Every row gives one point. To make a cloud, some directions were put in groups of two or more. Within a group, all points are equally far from the middle, so they leave a hole (a ring in 2 directions, a hollow ball in 3). The other directions are filled evenly. Then the cloud was stretched, turned, moved and blurred a little. Count the holes, and give their numbers of directions, smallest first.

Cloud (13 x 2):
[[ 1.9  0.9]
 [ 5.3  1.4]
 [ 1.1  2.1]
 [ 4.7 -0.8]
 [-2.0 -0.5]
 [-6.5 -2.5]
 [-4.2  3.6]
 [-3.0 -2.8]
 [-7.0 -2.0]
 [-5.6 -3.5]
 [-3.2 -4.2]
 [ 2.5 -4.7]
 [-0.1 -7.4]]
Holes: 0

Cloud, 20 rows:
[[-5.5 -0.7 -6.0]
 [-4.4  6.1 -4.2]
 [-0.8  2.9  3.9]
 [ 0.3 -0.6 -5.6]
 [-2.9  1.3 -6.8]
 [-5.4  3.2 -4.4]
 [-3.6  4.4 -5.3]
 [-2.1 -0.3 -7.4]
 [ 0.6  5.1 -2.4]
 [-6.1 -1.2 -4.8]
 [ 0.4  3.6  3.0]
 [ 1.2 -1.1 -2.1]
 [ 0.5  3.3 -3.5]
 [-0.2  4.3 -4.2]
 [-6.4  5.3  0.3]
 [-2.6  5.5 -5.0]
 [ 0.8 -3.4 -1.0]
 [-0.4 -1.9 -7.0]
 [ 1.2  3.3 -0.1]
 [-5.0  1.2  2.4]]
Holes: 1 (2)

Cloud, 20 rows:
[[-1.5  5.6 -2.5]
 [ 4.7 -0.9 -6.6]
 [ 1.9  5.1 -6.6]
 [ 2.1  0.0  1.5]
 [-2.7  5.0 -5.1]
 [-2.2 -1.3 -7.5]
 [ 2.8 -2.0 -3.3]
 [-2.9  4.5 -6.6]
 [ 1.5 -1.7  1.7]
 [-2.8 -2.0 -3.9]
 [-3.9  4.9 -1.9]
 [-6.5  0.4  2.0]
 [-3.3  4.7 -4.9]
 [-1.5  5.3  1.9]
 [-4.2  0.4 -4.9]
 [-2.1  5.5 -3.5]
 [ 0.2  5.0 -1.3]
 [-3.1  5.0 -4.2]
 [-5.2 -0.6 -0.4]
 [-5.6  3.6 -0.3]]
Holes: 1 (2)

Cloud, 30 rows:
[[-6.8 -1.2  0.1  2.7]
 [-3.4 -0.4  6.2 -4.3]
 [ 0.4 -6.7 -1.9 -4.4]
 [-5.5  2.2  3.0 -0.8]
 [-0.6  2.3 -3.8 -3.6]
 [ 2.0 -0.7  5.8 -2.5]
 [ 1.9 -5.7 -1.5  2.7]
 [-3.8 -1.8  5.5 -4.8]
 [ 0.6 -4.4 -4.5  3.1]
 [-2.4  1.5 -2.7 -5.4]
 [-5.9  0.7 -1.2 -2.8]
 [-1.3  2.4  6.6 -2.9]
 [-0.5 -0.4  7.1 -2.8]
 [-5.0  1.6  4.0 -4.1]
 [-0.8  1.7 -1.8 -6.8]
 [-3.8 -5.2  4.6 -3.4]
 [-3.3 -3.4  2.4 -6.4]
 [-2.2  0.8 -5.1 -2.1]
 [-1.9  2.0 -3.1 -5.2]
 [-4.6  2.8  4.5 -2.1]
 [-4.8 -8.5 -3.2  0.7]
 [ 0.5  4.8  2.8 -0.7]
 [-4.6  1.0  0.4 -6.0]
 [-5.8 -8.6 -1.5  1.4]
 [-5.6 -8.6 -0.6  1.2]
 [-2.3  3.7  3.0  1.4]
 [ 3.6 -1.4  3.4 -3.1]
 [ 3.8  0.6  2.4 -4.8]
 [-0.4  3.5  6.0 -2.7]
 [-4.8  1.0  3.1 -5.2]]
Holes: 2 (2, 2)

Cloud, 54 rows:
[[-1.4  5.4 -2.5  6.1 -2.5 -5.2]
 [ 3.9  1.1  1.4  3.3  3.4  8.7]
 [ 0.0  3.1 -3.6 -5.8 -1.0 -1.8]
 [ 7.1 -2.3 -0.4 -0.1 -0.6  3.2]
 [-0.4 -1.9 -2.6 -6.7 -2.5 -1.4]
 [ 1.9  4.7 -8.6  5.2 -2.7 -5.2]
 [ 4.0  3.8 -0.2 -2.1 -2.2 -7.6]
 [ 7.6 -2.9 -3.4  1.8 -4.9  0.6]
 [ 1.2 -4.9 -0.1 -1.9  1.9  4.8]
 [-4.5 -2.9  2.7 -2.3 -0.4  0.6]
 [ 3.0  0.9 -2.6  1.8  6.6  2.6]
 [ 5.6  0.2  0.6 -1.3 -4.3 -3.2]
 [-2.5  1.7 -3.8  7.1 -3.2 -6.1]
 [ 7.1 -0.6 -7.5  3.7  3.4 -1.9]
 [ 4.6 -1.6 -6.2  5.0  1.7  1.6]
 [-1.3  3.5 -3.1  2.0  4.0 -5.2]
 [-3.9  2.5 -2.9 -1.7  0.2 -4.1]
 [ 4.7 -1.7  2.1 -3.5  2.7 -3.0]
 [-2.8  6.3  1.6 -5.5 -4.0 -0.4]
 [ 4.8  5.4  2.8  4.9 -2.9 -1.1]
 [ 6.5  4.9 -9.1 -0.5 -4.1 -4.0]
 [-5.1  3.9  3.2  3.2 -3.7 -0.3]
 [ 2.8  0.5  2.4  5.3 -2.2  5.4]
 [ 3.1  5.8 -5.3  3.0  0.6 -1.6]
 [ 2.1  3.5  3.6  9.2  1.0 -1.1]
 [-2.6  6.4  0.3 -4.4  1.6 -0.1]
 [-6.1 -0.2 -3.7  1.3 -0.5 -1.3]
 [ 5.4 -1.4  0.3  6.3  2.6  4.4]
 [ 3.3  6.7  5.8 -3.3 -1.3  3.6]
 [ 2.5  8.7 -1.1  3.4 -2.1 -1.8]
 [-3.9 -4.4  1.4  0.8  0.8  1.6]
 [ 4.0  6.3  1.9 -5.4 -0.9  4.1]
 [ 3.8 -4.5 -0.7  0.1  2.9  4.2]
 [ 1.5  6.7 -1.6 -3.0 -4.8 -4.0]
 [-1.4 -4.6  3.3  2.3  6.4  2.4]
 [ 5.3 -5.4 -3.9 -0.2  1.4  0.4]
 [ 0.5 -4.5 -1.6  0.8  6.3 -2.1]
 [ 2.9  0.6 -8.3  1.7  1.8 -2.9]
 [ 3.9  7.4  0.0  5.2 -1.3  2.8]
 [ 0.7 -3.7  3.6 -2.6  6.1  1.3]
 [-2.5 -2.3 -1.3  2.1 -1.1 -7.0]
 [ 5.8  4.8 -4.4 -3.0  0.3 -3.2]
 [ 0.3 -2.0 -3.7 -2.6  3.6  1.9]
 [ 1.8  2.4  4.2  5.3 -0.5  7.7]
 [ 4.4  1.5 -1.9 -2.8 -7.3 -4.7]
 [ 7.6  1.8  1.9 -1.0 -1.1 -4.0]
 [-4.4 -1.8 -0.5  4.6  2.9  2.5]
 [ 3.8  1.2 -0.7 -6.9 -1.4  4.1]
 [ 7.8  3.4 -1.3  4.4  2.0  3.7]
 [-4.1  3.0  0.9  2.5  7.3  0.4]
 [-5.6  6.2  1.5  2.2  0.3 -0.9]
 [ 5.4 -4.0  0.4 -2.2  4.7 -1.0]
 [ 0.6  3.2  3.6  2.7 -1.0 -6.3]
 [ 1.3 -4.7 -2.9 -1.1  1.7  4.1]]
Holes: 1 (4)

Cloud, 51 rows:
[[ -0.6   6.6  -1.9   0.5  -2.8   4.5]
 [  5.6   1.6  -3.4  -1.4   6.4  -1.7]
 [  1.4   4.1  -1.7   0.3   8.0  -0.3]
 [  1.0   3.7  -0.4  -4.4  -0.5  -2.1]
 [ -2.3  -3.9  -5.1   1.1   3.5  -0.3]
 [ -1.6  -1.7   0.7   5.5  -1.4   5.4]
 [ -4.8  -0.1  -1.7   8.0   0.1   5.9]
 [ -1.1  -0.7   4.1   5.5   4.4  -2.6]
 [ -3.4  -2.4  -0.9   2.2  -2.7   1.5]
 [  0.6   4.0   2.2  -0.9   5.6   3.7]
 [  0.3   2.5   2.7  -4.1   4.2  -3.6]
 [ -0.3  -3.0  -3.6   0.8   8.4   3.1]
 [ -3.7  -2.8  -6.7   2.2   4.7  -0.9]
 [ -1.5   4.1   2.4   1.8   5.5  -1.8]
 [-10.6   0.2  -2.4  -1.7   4.3   2.5]
 [  2.4   3.7  -2.3   2.5  -1.1   5.4]
 [ -8.3  -0.1  -5.4  -2.2   4.3   4.4]
 [ -6.6   0.3  -2.2   2.4   6.7  -1.8]
 [  5.2   0.5  -1.7  -1.1   4.2  -5.6]
 [ -2.1   6.1   1.8  -1.0   4.9   3.5]
 [ -1.9  -2.4   5.2   5.8   2.1  -0.1]
 [  1.1   3.2   1.5   3.8  -0.7   7.5]
 [ -2.7   0.7   0.2  -1.8  -2.5  -3.9]
 [  1.5  -1.0   1.4  -3.2   0.5  -6.3]
 [ -5.4  -2.5  -3.9  -1.8   2.9   1.3]
 [ -3.0  -0.2   5.0   1.1   4.1  -3.1]
 [ -1.3   7.0   2.9   3.3  -2.4   2.6]
 [  3.1   1.0   2.7   1.4  -3.2  -3.9]
 [  2.7  -2.1  -2.4  -3.4   3.3   2.9]
 [ -2.0   0.3   4.9   5.3  -2.4  -1.1]
 [ -2.2   2.5  -6.3  -0.9   7.7   5.2]
 [  7.1   1.7  -1.9   0.8   0.7  -0.9]
 [ -6.6  -1.3  -2.2  -2.5   0.1  -1.2]
 [  0.4   4.1  -7.2  -0.2   2.4   4.1]
 [ -5.8   2.1  -5.9   2.9   8.9   7.1]
 [ -7.9   1.5  -1.7   2.8  -3.9   7.3]
 [ -9.6   1.9  -0.2   6.5   1.3   6.2]
 [ -4.7   3.9   3.2  -0.6   2.5   8.6]
 [ -6.0   1.2  -2.8  -2.1  -3.3   6.9]
 [ -3.9  -1.9  -0.2  -2.1  -1.9  -2.7]
 [ -8.9   1.1  -0.4   1.4  -5.2   4.4]
 [  2.9   4.8   3.1   4.3   0.4   3.9]
 [ -1.7   1.1  -2.2  -5.7   3.0   4.6]
 [  0.6  -2.7   3.1   4.3  -3.0  -2.4]
 [  1.6   5.2   4.2   1.7  -3.4   1.6]
 [ -1.0   3.5  -5.0  -3.5   4.7   3.8]
 [ -3.9   6.4  -1.9  -5.3   3.5   1.1]
 [ -2.8   7.8   3.2  -0.1  -4.8   5.6]
 [ -0.4  -3.9   3.0  -1.9   4.6  -5.5]
 [ -7.4   1.7  -3.0   5.0  -2.9   1.6]
 [  4.1  -0.6   1.6   4.3  -1.7  -4.6]]
Holes: 2 (2, 2)
